Each row of a before or after table is a point. One or more steps were done to the points. Then noise was added and the rows were shuffled. The steps act on columns, c1 being the first. Name the steps. A step turns or swaps two columns, mirrors them in a line or flattens them onto one, adds a multiple of one to another, or multiplies or shifts one. Angles are multiples of 10 degrees, from the lower column toward the higher: turns from -170 to 170, lines from 10 to 170 but not 90. Use the fewest steps. Two steps may share a column if one is a turn and the other turns, adds or multiplies; they go together, in the order done. Otherwise the lowest column goes first.

Before:
[[-41 -50 -20]
 [ 18  64  45]
 [ 28  18  56]
 [ 25 -12  19]
 [ 35 -46 -23]
 [-56 -29 -54]
 [ 38  26  50]
 [-45 -25 -62]
 [ 27  56  19]]
After:
[[-42  53  13]
 [ 41 -46 -41]
 [-77  11  19]
 [ 10  32  49]
 [-79  32  10]
 [ 56 -16 -23]
 [ 27  17   6]
 [ 50  -4 -32]
 [ 35 -62 -16]]
Steps: turn c1 and c3 by -40 degrees; turn c2 and c3 by -160 degrees

Before:
[[-29  20 -35  -3  37  35 -36 -68]
 [ 17  55  17 -14  13  27   8 -79]
 [ 26   7  28  22  10  24 -19 -62]
 [ -6  -6 -23  51 -13 -28  51  -9]
 [ 20  10 -26 -61   6  48 -39 -46]
 [ -1  15 -38  -8  17 -43 -28  -9]
 [-20   1  33  13 -26 -13  18 -64]
 [-29  -7  14  23  18 -28  33  23]
 [-28  27  10  67 -42 -30  29  21]]
After:
[[-32   1  18  25  10  29   1 -11]
 [ 14 -57  -5 -12  13 -26  -1 -58]
 [ -5  -2 -40 -10  15  40  -1   7]
 [-35  -6 -38  -3  31 -34   0 -64]
 [ 18   0 -28 -60  10 -50   0  48]
 [ -2  13 -19  53 -12  28   1 -84]
 [ 26 -18  24  22  13 -25  -1 -94]
 [-22 -30  -1  68 -44  30   0 -77]
 [-14 -12  32  13 -31  12  -2 -83]]
Steps: turn c1 and c5 by 10 degrees; mirror c2 and c3 in the line at 100 degrees; add -1.5 times c4 to c8; multiply c6 by -1; multiply c7 by 0
